Each row of a before or after table is a point. One or more steps were done to the points. Then noise was added and the rows were shuffled. The steps act on how far a point lies along the listed directions, d1 being the first. Name the steps. A step turns or swaps two directions, mirrors them in a line or flattens them onto one, adds a multiple of one to another, or multiplies one. Angles are multiples of 10 degrees, from the lower direction toward the higher: turns from -170 to 170, lines from 10 to 170 but not 90. Use the fewest steps. Two steps may share a direction if one is a turn and the other turns, adds or multiplies; they go together, in the order done. Otherwise the lowest direction goes first.

Directions:
(1): [38 13]
(2): [-13  38]
Before (11 x 2):
[[-13  17]
 [-16   5]
 [-35  -9]
 [-11   3]
 [ 38  33]
 [ 15  34]
 [ 28 -59]
 [ 29 -47]
 [ 33   7]
 [-23   1]
 [ 52   6]]
After:
[[ 49  23]
 [ 63  18]
 [-19 -10]
 [  2 -37]
 [ -3 -13]
 [ -7 -13]
 [ -2  31]
 [-27  46]
 [ -4 -22]
 [-30  22]
 [  4  52]]
Steps: turn d1 and d2 by 80 degrees

Directions:
(1): [ 5 49 -2]
(2): [49 -5  0]
(3): [ 0  2 49]
Before (13 x 3):
[[-50  -7  13]
 [-13 -14   8]
 [ -7 -10  20]
 [-27 -22 -17]
 [  1  -2 -13]
 [ 74 -19  30]
 [ 45   3  76]
 [ 53 -27  50]
 [-40  -6  28]
 [ 42   7   3]
 [-18   1  18]
 [ -3   2  11]
 [-18 -11 -14]]
After (13 x 3):
[[-51 -28  24]
 [-13 -39 -23]
 [  0  20  -1]
 [-56 -55 -12]
 [-22 -37  50]
 [  2   2  11]
 [ -2   0 -13]
 [ -7  35   3]
 [ -8  13  28]
 [  9  17  28]
 [ 14  41  53]
 [ 18  49  44]
 [ -8  22  20]]
Steps: turn d1 and d2 by 120 degrees; add 0.7 times d1 to d3

Directions:
(1): [  2 -29  -6 -49  12  37]
(2): [ 50 -11 -32  10  30 -13]
(3): [ 14  57 -21 -26 -12   9]
(4): [ 42   1  39  14 -21  30]
(5): [  2 -21 -39  11 -52   8]
(6): [ 17 -12  18 -36 -23 -47]
Before, 9 rows:
[[ 58  18 -22  -8 -11  12]
 [-20 -52   8 -41   4   0]
 [  0  32 -10 -41  50  58]
 [-29 -16  37 -12   2   4]
 [ -7   6 -23  -7 -10  28]
 [ 78   2  17 -12 -14  25]
 [ 34  20 -54  -6   0  19]
 [-19   8  36 -35  21 -16]
 [-23 -52  32  -2  34  -8]]
After (9 x 6):
[[-15  54  -2 -13   2  33]
 [ 35  -1  34  33  23 -28]
 [ 43 -21 -13  43  12 -35]
 [-21  53   3 -40   2   3]
 [  2 -29  10  39   3 -14]
 [-24  11  15 -16  15 -13]
 [-12  56 -14  27  20  50]
 [-48  49  -1  22 -19 -52]
 [  7  -9  18  40 -38 -11]]
Steps: turn d1 and d5 by -140 degrees; turn d2 and d3 by 70 degrees; turn d4 and d6 by -100 degrees
